Every row gives one point. Two turns around zero, p and q, are shown by what they do to some points. Where does a point land after both, in the order given? Backwards means that the second turn is done in reverse. Each puzzle has new turns, and all numbers are rounded.
In the rows, zero is written as 128.

Turn p:
[164 162 156] => [ 84 150 157]
[122  91  60] => [162 134  58]
[ 78 135 125] => [139  79 126]
[164 156 156] => [ 90 152 157]
[167 130 142] => [113 164 142]
[ 73  93 130] => [180  89 129]
Turn q:
[168 115 125] => [167 120 113]
[115 107 103] => [126 161 116]
[ 74 172  94] => [ 88 164 184]
[155 119 190] => [131  66  99]
Where do these land?
p, then q backwards: [ 96 165 143] => [121 158 169]
q, then p: [107  53 133] => [108 100  58]
p, then q: [187 161 130] => [ 77 130 172]
q, then p: [122 133 106] => [109 123 141]

Turn p:
[126 123 183 150 123 112] => [113 143 151 142 165  92]
[ 89 133 143 120  87 162] => [108 128 119 160  86  91]
[145 159  73 169 136 126] => [167 155  83  89 126 142]
[116 107  88 144 162 109] => [159  94 120  87 136 133]
[124  99 177 141  31 116] => [107 179 195 144  93  65]
[157 142 126  99 145 193] => [139 127 103 187 116 173]
[164 124  97 115 202 123] => [157  96 114 114 167 193]
[104 136 137  86 137  83] => [ 74 103 140 101 135 137]
Turn q:
[111 113  70 130 172 167] => [134 128  89 174 167 174]
[157 109 101  90 153 126] => [149 124 137 119 184 144]
[ 88 169 160 145 111  84] => [ 97 141 101 104  88  75]
[166  71 141 168 109 108] => [143  78 181 158 121 102]
[104 149 149 158  49  98] => [146 116 118 107  48  83]
[101  99 140  96 154 172] => [ 95 110 122 119 143 188]
[187 171 127 108 129  95] => [157 177 158 103 154  90]
[110 143 135 129 147 174] => [104 151 118 140 119 168]
Where do these land?
p, then q backwards: [154  82  79  89 133 108] => [145  92 151  97  82 172]
q, then p backwards: [113  96 194 138 115  97] => [ 71 101 135  92 108  94]
p, then q backwards: [116 175 155 167  99  97] => [123 187 142 119 161  89]
q, then p: [ 81 163 154 140 114 127] => [105 134 118 101  75 114]
p, then q: [137  77  97 107 180 103] => [113  95 180 121 153 180]
p, then q: [178 103  85  75 193 129] => [123 119 174 157 129 222]
p, then q: [106 182 125 121  92 169] => [171 134  76 143  94 107]
q, then p backwards: [145 144 149 151 106 157] => [148 114 120 111  86 140]
q, then p: [122 131 115 164 120 164] => [156 162 116 134 115 104]

Turn p:
[134 114 147 131  93 107 120 113 127] => [129 129 145 159 122 124 109 158 123]
[106 103 112 110 185 107  81 165 121] => [154 101 127  77 128 159  78  90 123]
[122 102 142  81 146 138 164  90 121] => [135 165 121 111 124 116 137 138  63]
[149 136 138 143 147 134 171 183 149] => [100  88 104  98 169 119 154 141 136]
[145 149 120  94 105 187  97  95 117] => [164 197 111 155 134 147 146 121 145]
[ 99  59 133 163 129 134 158 127 130] => [ 71 118  93 124  96 124  95 142  97]
[149 171 147 168 144  71 100  73 153] => [130  90 205 175 114 159 159 112 116]
[127 138 111 132 126 144 138 145  70] => [120 148 116 128 149  89 113  92 146]
[162 138  99 141 116 137 158 118 156] => [132 108 100 153 122 116 175 136 129]
[ 86 171 131 118  87 120  93 172 136] => [143 135 160 100 122 127 113 152 204]
Turn q:
[148 111 101 107 107  89 138 114 116] => [106 138 106 100 152 111  93 127 110]
[ 73 152 172 155 160 133 129 100 155] => [157 145 158 181 138 102 181 120 144]
[154  58 114 124 122 127 131 127 118] => [ 85 140 127 123 113 132  71 119 145]
[ 66 149 181 156 123 123 123 150 122] => [169 135 166 178 134 142 156  98  98]
[159 121 126 129 144 140  31 118 104] => [159  61 145 130 143 133  76 153 175]
[163 154  42 137 147 131 155 147 129] => [109 114  41  90 125 150 148 128 145]
[100 143 137 101 143 147 137 130 119] => [127 137 154 120 144 149 160 133 132]
[171 144 121 134 110 137 156 124 104] => [126 116 115  79 101 117 129 110 119]
[102 130 200 123 141 115 123 146 161] => [124 123 177 185 123 115 153 140  97]
[145 118  86 117  83 138 155 127 151] => [121 167  89  96 104 132 111 150 115]
Where do these land?
p, then q: [103 138 168  94 174  80 148 101 149] => [106 114 206  93 131 140 125 103 100]
q, then p: [143 155 117 119 123 175  92 145 136] => [136 125  76 126 156 133 122 163 139]
q, then p: [117 172 145 138 145  84 131 125 116] => [114 110 128 135 131 105 123 100  74]
p, then q backwards: [178 123 107 140 147 113 153 174 150] => [154 176 107 133 165  93 103 138 116]
q, then p: [147 112 124 113  50 160 131 123  83] => [193 184 144 143 164 145 116 143 144]
p, then q: [ 63 144 104 125  90 139 147  79 133] => [170 151 119 111 121 114 135 135  48]
p, then q backwards: [144  95 185  93 132 169 139 117 117] => [ 89 120  98  81  91  95 141 139 148]
q, then p: [ 76 115 143 165 124 121 149 124 148] => [ 99 120 156 165 128 118 168 107 142]
q, then p backwards: [182 106 132 128 116 182 116 102 103] => [ 57 134 109 129 119  99 106 161 137]
p, then q: [119 108 124 160 115  70 123 140 171] => [116 149 150 158 100 156  70 126 115]
p, then q: [115 127  77 136 161 112  99 144  94] => [136 141 134 114 142  78  88 159 156]
p, then q: [149 141 110 125 159 134 108 163 135] => [ 95 137 126 118 122 116 126 151 169]

Turn p:
[113  87  94 134 111 182 144 183  90  79 169 165] => [106 124 119  44 183 132  80 134 163 127 175 123]
[147  70  84 183 158 115 131  98 173 130 161 115] => [150  66 138  93 108  49 123  96 107 130 121 130]
[131 133 160 134 169 176 156 152  86 112 136 130] => [111 165 113 132 197 108 108 134 139 151 132 147]
[139 182 117  92 154 146 141 145  77 178 152 114] => [120 158  70 129 149 153 132 178  84 153 113 160]
[ 53 171 141 139  63  95 182 174 179 105  71 164] => [ 89  87 212 147 121 199 170 163 211 132 135 142]
[114 110 143 115 159 110 100  68 120 102 108  81] => [109 141 139 175 103 107  96  87  92 135 106  90]
[181 134 124  88 132 107 176 135 161 121 145 129] => [162 116 159 122 163 123 152 173  89 101 116 113]
[175 128 117 127 122 100  78 153  75 122 129 125] => [152 150  86 142 106 125 105 147 110 111 192 118]
[130 180 144 130 138 131  90  95 107 100 116 130] => [113 178 122 154 111 131 150 114 117 162 148  99]
[ 63 126 188 133  76  87  89  98 139 142 148 110] => [166 133 150 155  63 177  96  99 170 163  90 113]
[149 110 102 160  96 132 201 104 140 116 131 136] => [142  74 171 104 169 135 148 101 105 132 148 149]
[163 145 108 114 105 138  85 148 199 213 115  69] => [161  76  47 151  92 134 187 143 131  86  73 115]
[105  88 142 116 180 145  89 112 118 144  83 196] => [ 84 196 137 115  98  92 117  96 147  79 116 165]
Turn q:
[167 162 164 130 144  86 102 164  70 118 172 166] => [148 177 126  94 118 114 122 187 114  50 154 130]
[113 154  68 161 140 111 108 161  77 163  64 110] => [ 60  81  90 111 123 177 145 180 129 132 160 153]
[104  76 158 151 119 140 141  79 130 144 113 125] => [142 126 183 136 150 144 131 111 108 177 119 156]
[171 155  88 158 119 166 105  79 102  81 147 114] => [171  70 106 122 137 105 109 166  82 141 136  78]
[112  92 137 165  89 100 141 173 155 184 170 126] => [111 199 143 129  90 119 161 154 160 181 115 145]
[141 155 150  65 120 169 120 104 122 142 140 138] => [127 135 115  83 149 105 113  80  96 106 103 111]
[ 72 159 101 140 175  66 173 111 166 143 145 107] => [106 166  77 212 158 137 100 128 147 149 148 164]
[107 165 128 117 139 128  61 110 165 121 104  84] => [156 117  69 119 156 176 153  91 135 137 152 107]
[150 170  99 164  86 120 145 169 124 135 112 114] => [100 115  98 118 123 131 138 191 163 136  98 107]
[ 77  67 154 157 110 171 144 158 145 154 178 126] => [127 180 171 146  61 143 142 110 106 182  94 130]
[165  56 138 104 138 162 163 106 171 127 158 126] => [132 135 192 155 123  68 133  76 125 154 128  96]
[157 139 135 129 191 161 156  73 133  81  85 172] => [145  63 154 181 177 109 128 110  86  73 118 131]
[173 170 136  63 142  91 168 158  99  71 101 111] => [107 111 126 120 155 121  65 132 184  42 137  94]
[ 83  69 136  86  79 122  66 147 134 129 102 173] => [158 116 143  67  73 143 153  74 158 134 130 191]
Where do these land?
p, then q: [129 158 185 150 125 169 158 114 148  95 151 147] => [ 91 159 127 163 197 122 152 109 116 112 125 117]
p, then q backwards: [ 82 106 135 171 129  80 171  31 102 110 123 131] => [ 79  24 136 107 140 175 160  85 115 136 129 130]
p, then q: [117 106 115  51 142 157 146 160 152 135  96 152] => [140  91 118 160 102 184 104  94 148  78 115 123]
q, then p backwards: [ 97 145 156 151 140 165 142 132 174 155  50 178] => [117 150 138 119 116 165 184  97 174 192  73 116]
p, then q: [149 110  78 144 224 156  95 149  65 141  99 103] => [141 126  56 139  80 132  92 173 132 135 186 206]
q, then p: [152 154  97 106 116  81 116 148 114  80 139 111] => [145  94 114 100 106 107 127 156 135 112 131  65]
p, then q: [126 143  95 122 149  73 137 128 108 172 184  92] => [ 89 116 147  56  83 120 151 162 135 122 144 146]
q, then p: [170  95  94 134 101 110 149 121 133 164  89  97] => [137 111 144 129 107 115 102 153 151 120  54 157]
p, then q: [132 145 152 102  72 144 122 126  84 131 148 147] => [117 114  99 118 130 106 137 111  78 115 106  78]
p, then q: [121 161 185  82  60 130 101 104 203  99 147 122] => [ 98 105 155 135 190 155 138 110 150 153  85  32]
p, then q: [105 136  69 147 117 154 102 156 164  73 125  90] => [111 152 134 149 102 148 102  83 158 200 162 120]
q, then p: [112  89 147 153 175  98 113 183  99 146 162  85] => [154 134  97 104 157 172 144 143 167 204 115 112]
p, then q: [172 116 156 151 115 147 114 111 118 162 151 211] => [142 127 103 122 171  49 105 126 129  74 102 121]

Turn p:
[133 134 220 162 109  66  80 136 143  88 178  92  56 115] => [ 87 214 126 142 116 139 160 162 200  57 130  72 104  87]
[159 154 122 151 110  94 160 122 112 138  80 154  84  99] => [126 103 176 129 173 112 180 163 152 117 137 152 144 124]
[147  63 128 175 150 126 147 128 123 197 125 106 139  92] => [ 96 116 141 124  98 114 142  80 173 173 188 167 138 112]
[114 163  90 107 162 144  89 152 142  98 127  86 144 148] => [146 137  67 156 137 171 128 134  75 140 120 116 119 115]
[147 146 122 110 101 132  96 116 147 145  83 139 120 136] => [165 156 168 129 146 139 130 152 107 143 128 148 123 125]
[ 65 106 104 128 141 161 172 168 145 119 132  90 115 143] => [ 92  91  86  89  89 140 141 112  88 134  98 138 119  91]
[137 118 127 134 135 114 124 101  91 171 113 159 164 173] => [145 100 159 124 157 122  84 109 143 155 156 128  90 151]
[106 164 103 116  85 142 122 107  99 144 144 130 139  86] => [162 106 128 159  98 107 121 152 116  88 135 168 127 147]
[ 81 130 146 130 143 110 149  91 156  91 176  79 155 127] => [120 115  91 160  94 134  89 104 150  98  88  98 139  76]
[120 119 105 122 148 131 119 181 188 159 110 132 108 124] => [140 144 105  83 114 164 164 141 129 179 121 152 137 115]
[151 145  97 105  93  93 158 123 104  97 130 180 139 131] => [156  85 155 141 146  96 143 157 130 125 100  95 137 174]
[135 127 144 112 101 161 102 143  95 113  59 118 127 108] => [114 144 171 128 132 136 129 158  62 116 169 137 145 130]
[160 116 125 164 110 140 127  91 112 105 152 137 136 142] => [139 138 140 146 144  82 130  84 131 108 133 106 121 136]
[143  94 168 101 124 113 113 151 117 104 108 183 124 146] => [111 152 160  86 143 122 111 159 128 144 134  79 137 163]
[134 129 107 113 173 145  84 101 138 164 129 154 111 118] => [146 163  96 128 156 113 103 141 139 165 140 174 128 137]
[150 128 152 109 129 126 182 132 132  99 202  93 113 143] => [ 77 129 111 155 108 132 142  92 152 101  62 103 123 150]
[ 94 140 116 136 163 180 150 134 133 145 127 143 202 144] => [154  83  96  98 126 155  79  76 101 133 137 145 147 142]
Turn q:
[ 64 100 140 117 105  86 140 178 106 202 117 114 134 120] => [137  96 112 104 118 201 190 163 136 124 132 122  67 119]
[ 76 125 125 150 150 163 131  93  99 111 115 128 103 150] => [ 82  92 118 101 118 114 105 138 141 107  85 149 144 111]
[111  96 106 143  85  78  74 111 108  84  96 118 134 130] => [ 61 121 115 132 111 140 108 105  88 126 164 151  81 163]
[138 165 126  85 166 132 161 123 169 140 125 138 124  73] => [172 175  88 125 156 141 141 116 170 133 123 130 173 128]
[108 133 140 136 145 163  93 146 166 130 120 156  95 157] => [157  70 113 111 123 103  93 127 149 127 151 135 140 113]
[162 166 129  80 151 142 131 120 144  65 195 170  82 129] => [133 141 143 151 194  70 121 103 153  79 167 120 195 124]
[100  98 192 138 137 137 135 129 125  88 159 158 165 149] => [117 113 129 117 100  70 140 116 150  85 116  72 101 139]
[146  76  99 147 103 121 128 120 164 149 150  52 153 148] => [137 132 138 111  88 121 167 156  43 164 134 133 138 155]
[ 85 123 110 107 143 127 127 100 116 151  88 174 117 161] => [ 99 100  96  82 156 140 110 111 140 139 117 127 111  80]
[193 114 103 160 143 121 139 176 129 153 115 103 122  98] => [155 149 159 171  86 178 130 135 118 166 147 122 159 120]
[164 154 102 106  92 141 126 141  79 128 134 119 166  82] => [138 161 154 191 151 150 151  94 115 131  98 156 107 136]
[145 132 171 189 134 140  99  93 129 146 148 151 148 131] => [148 114 152 118 117 119  70 129 119 120  93  81 119 163]
[155 119 135  91 105 140 164 111 128 137 120  77 114 127] => [143 181 143 110 122 123 154 148 102 120 124 166 134 106]
[168 161 117 123 140 104  98 173 101 103 136  98 133 145] => [114 129 189 161 134 125 140 120 150 159 164 150 129 152]
[106 158 127 148 120 126 174 106 157 133 102 164 128 119] => [128 147  71 134 146 125  99 159 145 136 106 108 124 109]
Where do these land?
q, then p backwards: [134 105 125 126 164  98 138 112 131 125  99 151 152 150] => [125  72 146 141 152 121 126 148 144 118 134 123 131 152]
p, then q: [135 145 173 108 100 139 153  97 120  72 169 108 144 121] => [ 77 136 118 136  87  91  95 133 133 140 125 160  96 168]
p, then q: [111 130 133 122  73 155 118  53 130 101 138  97 143 150] => [ 94 158 150 146 112 150  59 119 137 102 143 146 103 173]
q, then p: [141 105 106 166 179 166 142 129 161 124 120 147 142 142] => [158 117 166 167  80 137 123 120 129 153 166 136 126 114]
q, then p: [156 148 114 134 152 140 178 128 137 173 110 116 142 147] => [132 123 149 132 119 180 143 130 135 137 155 177 153 146]
p, then q backwards: [120 140 131 151 179 131 144  78 140 153 123 130 138  90] => [125 167 101 105 152 162 117 135 137 105 103 150  82 122]
p, then q backwards: [162 135 113 171 146 144 128 117 140 163 132 163 185 122] => [150 148 125  88 162 136  67 147 165 133 132 141 128 106]
q, then p: [131  94 115 150 130  91 145 142 157 147 139 113 130 110] => [119 106 125 141 101 137 146  95  99 114 124 141 101 153]
q, then p: [150 104 130 169 169 138 139  95 128 154 152 136 109 147] => [116 138 149 158  92 167  97 131  95 131 162 116 135 131]
p, then q: [163 158 190  95  96 131  93  78 144 113 149  93 131 138] => [129 126 139 153 114  91  50 149 173 136 116 160 117 171]
p, then q: [116 127 131 118 142 138 146 118 177 157 141 166 126 132] => [158 145 108 109 147 126 114  90 126 158 145 134 113 108]
p, then q: [ 65 130 141 108 119 104  95 225  87 135 118 106 113 129] => [140  74 138 176 131 118 194 151 114  77 142 181 136  84]
q, then p: [ 98 166  95 109  87  87 101 197  73 106 130 147  89 137] => [ 98 144  58  49 123  80 131  94 166 113 122 125 144 107]
p, then q: [102  91 127 109  93 118 119 204  72 134  89 153  84 100] => [130  98 146 141 144 124 220 164 150  82 160 123  92  93]
p, then q: [143 156 152 135  89 142 113  82 158  67 113  98 110 124] => [102 177 136 169 102 126  97 127 182 128 105 142 122 169]
q, then p: [121 115  71  78 130 123  98 194  91 124 125 125 110 109] => [120 112 117  90 122  62 103  72 158 108 113 151 163 134]
